Rows are points. A path goes straight from each point to the next, and from the last back to the first. The post is the endless flat space through its rows: a point in 2 columns, a line in 3, a plane in 4, and so on, so that a path can go around it. Count how often the path circles the post. Going back the other way cancels.
(in the rows, 128 means zero)

Post (1 x 2)
[[144 124]]
Path (19 x 2)
[[111 155]
 [161 162]
 [199 123]
 [202  89]
 [216  84]
 [150  56]
 [ 62  77]
 [104 184]
 [190 186]
 [192 128]
 [158  95]
 [ 97  84]
 [116 133]
 [166 172]
 [170 137]
 [171 133]
 [185 137]
 [171  84]
 [101  74]]
Times around: 3

Post (2 x 3)
[[110 125  94]
 [127 194 131]]
Path (13 x 3)
[[152 191  64]
 [148 129 124]
 [137 187 174]
 [173 205 126]
 [128 183  74]
 [ 62 182 121]
 [111 222 160]
 [ 93 126  58]
 [ 51 154  82]
 [ 93 167 183]
 [130 159 142]
 [149 159 100]
 [131 201  65]]
Times around: 1

Post (3 x 4)
[[130 102 102 170]
 [ 82 175 178  45]
 [116  89 147 137]]
Path (19 x 4)
[[ 76 160 141 102]
 [ 67  90 115 125]
 [133 102  84  79]
 [150 122 150 121]
 [142 173 200 125]
 [ 61 153 130 152]
 [ 15 101 204  42]
 [ 73 204 116 180]
 [151 186 135 134]
 [167 129  90 105]
 [ 97  65  84  80]
 [ 57  34 152 157]
 [ 82  97 181 167]
 [ 91 161 218 129]
 [ 37 104 147 153]
 [ 83 113  81 105]
 [168 123  56 124]
 [147 160 150  95]
 [158 147 171 184]]
Times around: 1

Post (7 x 8)
[[102 130 105 141 158  56 160 138]
 [204  90 118  97 122 134  88 112]
 [216 103  82 141 125 148 132 158]
 [100 150 212 122 152 162  94 136]
 [ 83  99 206 145  96 137  96 145]
 [118 107  68 104 134 105 180 134]
 [ 68 167 168 137 105 126  78 115]]
Path (23 x 8)
[[ 53 183  87  27 220 207 168  60]
 [ 98 145 120 135  91 196  97 151]
 [185 136  92  76 136 112  90 142]
 [200 133 131  82 114 105 141 138]
 [ 99 161 135  86  72 128 158  79]
 [113  89 116 160 119  85 137 115]
 [105  89 142 115 122 145  78 120]
 [ 19 107 159 167 118 176 105 166]
 [197  71 152 177 142 125 128 158]
 [214 187 123 192 131  87 101 135]
 [155 178 115 102 169 145 201 173]
 [132  86 141  78 115 125  77 129]
 [224 127 111 101 138 147  24 148]
 [249 120 132  81 142 131  71 104]
 [180 219  98 154 155 106 105 116]
 [ 81 127 146 168 170 101 103  93]
 [ 87  64 115  95 157 162 135 138]
 [172 162  32 123 104 121 120 140]
 [183 172 117 152 167  52 106 145]
 [ 69  83 139  94  90 138 116 129]
 [207 117  47 168 174 200 113 167]
 [112  92 122 206  74 101 120 143]
 [118 160 219 107 214 115 208 120]]
Times around: 1

Post (8 x 9)
[[119 132 157 107 140 230 102  95  91]
 [165 168 101 131  90 133 148 132 126]
 [100 121 154 170  70 151 123 143 172]
 [152 127 158 102 183 107  72 118 108]
 [104  88 143 167 128 136 128 153 138]
 [111  78 142  86 140 134  85  98 103]
 [169 121  94 110  88 135 179  51 184]
 [113 103 110 132 124 133 107 168 175]]
Path (18 x 9)
[[126 183 161 140 177 119 108  87  78]
 [ 97 126 141 168  84 113 130 114  92]
 [110 159 119 118  97 176 127 155  96]
 [102  46 132  85 108 202 138 111 208]
 [162  79 112 133 130 108 155 108 137]
 [137  96 150 154 159 174  88 116 174]
 [ 87  79 183 194 142  93 107 114 109]
 [119 150 187 180  44  60  93  67  79]
 [112  95 149 147 154 249  92 135 133]
 [141  79 118 121 153 158  75 187 188]
 [136 110 137 164 150 208  70 117 196]
 [140  59  70  94 125  73 155  57 212]
 [124 161 194 158 145 127 101 119 173]
 [121 148  76 149 124  80 131 135 144]
 [151 107 108 166 108 110 131  80 134]
 [135  89 168 156 148 212  79 155 116]
 [168 109 128  63 131 195 107 128 156]
 [120  97 125  69  96 143 158 108 117]]
Times around: 0

Post (10 x 11)
[[119 175  98 143  92  74 143 133  42 114  89]
 [134 122 166 122 169 186 168 114  91  73 182]
 [117 148 131 101 130 118 127 143 177 104 154]
 [108 133 136 138 124 138 130  89 133 124 129]
 [123  98  96 163 189 116  91 112 122 123 165]
 [134  68 155 143 108 105 139 101 110 179 102]
 [133 142 189 119 133 218 133 184  55 141 106]
 [120 151  88  89 175 137 151 111 115  76 127]
 [121 151 238 165 167 176 146 124 127 115 127]
 [182 119  34 190 127  65  60 136 158 162  92]]
Path (31 x 11)
[[126  87 194  99 133 114 134 118 122  99 137]
 [102 137 179 117 136 191 115  78  81 121 149]
 [127 133 138 156 126  87 119 135 104 176 137]
 [106 183 130 160 138  93 129 159  89 143  64]
 [204 168  43 157 118 151 137 171 153  93  53]
 [166  77  58 134 174 149  91 101 130  86 114]
 [124 110 143 155 147  86 100 123  92 148 107]
 [108 130 132  67 161 168 178  70 129  71 175]
 [ 87 118 166  90 127 205 175  99 173 159 164]
 [137 167 114 159 141 128 121 185 201 156  65]
 [191 118 106  83 109 217 156 144 164  96 112]
 [114  74 154  94 129 116 139 142  59  80 212]
 [ 93 118 105 206 169 105  50  73  58 178  92]
 [146 111 151 100  80 117 150 126 135 192 120]
 [ 94  67 202 146  99 118 133 109 149 206 125]
 [162  73 134 149 142 139 127 198 103 158  80]
 [161  95 178 149 101 150 149 150 193 160 112]
 [155 174 131 139  98 197 142 153  96 143 130]
 [123 117 187 147 122  62 131  61 148 140 179]
 [103 164 184 151 138  97 115  97 150 105 140]
 [192 135  84 195 156 107  83 128 147 123  60]
 [109 149 101 214 160 172 124 113  81  70 146]
 [130  90 197 210 174 196 144  77 144 177 137]
 [ 83 156 158 191 119  95  99 119  52 183 167]
 [121  70 145  72 148 142 145 120  90 136 158]
 [168  54 114 154 158 102  95  94 142 102 160]
 [162  50  77 120 147  50 147 113 156  95 125]
 [157  86 118 141 130 195 163 115 134 119 182]
 [ 81 215 173  51 122 137 213 108 188  58 171]
 [ 99 169 159 176 220 196  88 146  17 105 181]
 [126   7 113 167 196  21  77  13 162 172 136]]
Times around: 0

Post (13 x 14)
[[134  93 105 171 133 140 133 131 140 109 148  90  99 112]
 [117 122  91 114 122 133 111  83 120 113 106 105 142  92]
 [ 94 127  65 142 191 141 141 159  93 121 119 146 155 109]
 [121 179 146 182 114 157  50 138 137 129  74 161  81 110]
 [112  98 106 113 122 125 166 120 121 131 149 136 130  72]
 [ 83 130 123 166 132 120 109 104 146 156 117 149 113 143]
 [117 156 221 220  69  76 139 190 173  63 125  87 141 156]
 [138 104  66 129 136 111 113 114 113 148 134 144 155 118]
 [186 134 164 194  90 130 168 106 114 112  70  91 214 130]
 [128 136 107 138 163 127  87  86 126  96  90 173 127  93]
 [147 107  79 103 129 135 141 134 223 131 108  94 119 138]
 [111 119 126 111 143 119 160 131  98 137 148 116 104 160]
 [115 114  99 108  81 139 171  94 127 124 183 141 109 154]]
Path (25 x 14)
[[132 180  47 193 185 138  65  80  92 178  78 147 224 155]
 [131 127  97 168 107 184 153 138  90 115 139 127 104  42]
 [170 126  85 172 149 169 168 193  82 111  82 134 120  91]
 [129 132  56 117 117 114  82 105 156 102 124 215 166 118]
 [ 67 120 157 101 108 105 160 107 123 144 122  95 171 147]
 [ 89 135  70 176 190 155  59 104 107 133 122 176 126  74]
 [114 151  66 177 132 141 123 115 125 192 168 183 131 125]
 [123 107  99 244 155 101  67 154  93 130 134 161  55 139]
 [118 100  88  88 140 115 145 136 132 104 144 117 114 164]
 [170  85  71 124  48 167 158  20 131 130 125 141 206  80]
 [137 119 207  95 132  89 119  14 192  17  83  46 147  64]
 [115 104 111 118 131 121 207  38  71 120 148 125 183 106]
 [212 127 176  91  90  72 155 114 180  64  30  43 147 103]
 [166  82 126 182  76 193 164  93  48 104  91  28 153 128]
 [108 133 136 112 150 169 199 198 132 136 128 115 144 128]
 [138 147 104 164 118 139 124 133 160 172 134 185 146 159]
 [ 69 152  68 106 135 183 208  85 124 151 125 174 145 123]
 [104 121 118 188 187  95 162 147  34 141  83  94 170 131]
 [151  75 158 128  15 136 198 114 200 128  98 108 171  44]
 [ 40 161 120 190 133 150  60 249 175 114 130  88  89 111]
 [128 131  73  81 134 138 127 123 156 120 149 139 127  54]
 [116 131  78 186 148  89 122  75  99 154 113 172 185 143]
 [140 138  77 151  99  89  91 108 139 122  80 151 159 133]
 [ 83 102  94 179 158 150 117 133 143 160 118 176  92 108]
 [131 149 146 195 118 145  87 114 141 138 107 176 173 127]]
Times around: 5
